Every row gives one point. The ring and each string are closed loops that go straight from each point to the next, and from the last back to the first. Before rounding, they use only three directions, however many columns there are. How many times does the string pass through the ring? Passing back the other way cancels.

Ring (7 x 4)
[[ 18  25  12  15]
 [ 22  50 -11  -9]
 [ 16  71 -42   4]
 [ 11  67 -58  26]
 [ 10  33 -62  45]
 [ 11   8 -37  51]
 [ 13   9   3  41]]
String (27 x 4)
[[ 17  39 -75  19]
 [ 17  31 -53  22]
 [ 19  19 -76  25]
 [ 12  20 -76  49]
 [  5  20 -70  73]
 [  2  35 -41  70]
 [ 10  38 -31  42]
 [ 14  30 -39  31]
 [ 10  37 -37  43]
 [  5  41 -57  60]
 [  6  46 -80  58]
 [ 13  45 -83  33]
 [ 19  39 -70  14]
 [ 14  43 -33  25]
 [ 11  64 -38  25]
 [  8  90 -35  22]
 [ 16  88 -42  -5]
 [ 25  65 -47 -22]
 [ 24  34 -44  -6]
 [ 17  44 -29  15]
 [ 17  43 -30  15]
 [ 15  44 -28  20]
 [ 12  76 -26  14]
 [ 15  53 -35  15]
 [ 21  43 -53   2]
 [ 17  62 -68   8]
 [ 13  65 -79  22]]
Times through: 1

Ring (8 x 9)
[[  9   6   3   7  19 -24  41  -5  10]
 [ 10   4 -13  13  12 -48  34   3  15]
 [  6  -1 -24  15   6 -41  18   8  25]
 [  0 -13 -30  16   7  27 -18   9  54]
 [ -6 -15 -26  10   7  54 -27   6  56]
 [-17  -5 -14 -11   3  54 -14  -1  29]
 [-17  10   3 -24   4  16  21  -9  -5]
 [ -2  10   8  -9  15  -2  36 -10   0]]
String (24 x 9)
[[ -3   5 -16  -1   3 -31  22   3   9]
 [ 10  -9 -15  21  18  13   5   3  46]
 [ 17 -12 -30  34  14 -20   3  12  54]
 [  3  -6 -39  18  -2 -41   1  15  34]
 [-15  10 -24 -14 -11 -49  19   6  -7]
 [ -9   3 -16  -6   1 -12  13   2  11]
 [-22   1 -30 -16 -13  -1  -9   7  11]
 [-11 -20 -23   6  10 104 -45   3  69]
 [  1 -21 -11  17  23 109 -32  -2  75]
 [ -5  -5 -10   1  11  36  -1  -1  33]
 [-29  14 -12 -35 -13 -14  16  -3 -21]
 [-33   8  -7 -38  -8  39  -2  -7  -6]
 [-18  -6  -6 -14   8  82 -17  -6  33]
 [ -6  -7 -10   1  12  53  -8  -2  39]
 [-19   8 -15 -20  -7 -14  13   0  -3]
 [-24  -6 -26 -15  -7  50 -26   4  30]
 [  3 -32 -28  28  20 121 -57   7 100]
 [  9 -27 -27  33  21  85 -39   8  90]
 [  6 -20 -39  29   8  26 -27  14  70]
 [-14  12 -32 -12 -16 -80  24  10 -13]
 [ -7   6 -18  -6  -1 -34  21   3   4]
 [ 18 -12 -21  33  20  -3   7   7  55]
 [ 15  -1 -23  24  11 -60  28   9  26]
 [  3  11 -23   4  -2 -93  41   8  -6]]
Times through: 0
String (28 x 9)
[[  29   -6  -10   38   29  -31   32    4   44]
 [  20   -7   -3   28   29   10   21   -2   46]
 [   1    3   -7    2   11  -12   24   -2   14]
 [  -9   20   -1  -19    0  -67   53   -5  -30]
 [  -3   21   15  -18   12  -44   62  -13  -28]
 [   6    6   22   -2   30   29   39  -16   12]
 [   5   -1   11    3   27   46   20  -11   29]
 [  -6    5   -5   -7    8    2   20   -4   10]
 [ -20   21   -4  -31   -8  -48   41   -5  -33]
 [ -19   22    8  -34   -1  -34   48  -11  -37]
 [  -2   10   24  -13   24   29   40  -18    0]
 [  11   -5   11   13   32   53   17  -11   41]
 [  19    0   23   15   40   38   38  -15   32]
 [   8   15   13   -2   20  -41   60  -10  -10]
 [ -11   20   -8  -20   -5  -77   50   -1  -31]
 [  -7   16  -11  -13   -3  -69   43    0  -19]
 [   1   19  -15   -3   -3 -114   59    5  -25]
 [  14    4  -23   20    7  -83   38    9   14]
 [  20  -13  -24   37   20   -9    6    9   57]
 [   7   -8  -19   18   14    6    4    5   43]
 [  -8    6  -21   -6   -4  -41   19    5    3]
 [  -7    4  -34    1  -10  -59   13   12    8]
 [   3   -8  -40   19   -1  -33   -4   16   40]
 [  15  -20  -35   38   15   14  -17   14   73]
 [  15  -18  -22   33   22   35  -11    7   70]
 [  -2    2  -19    2    3  -24   15    4   16]
 [  -8   14  -26   -8  -11  -96   37    9  -17]
 [   4   11  -23    6   -1  -98   44    8   -6]]
Times through: 4
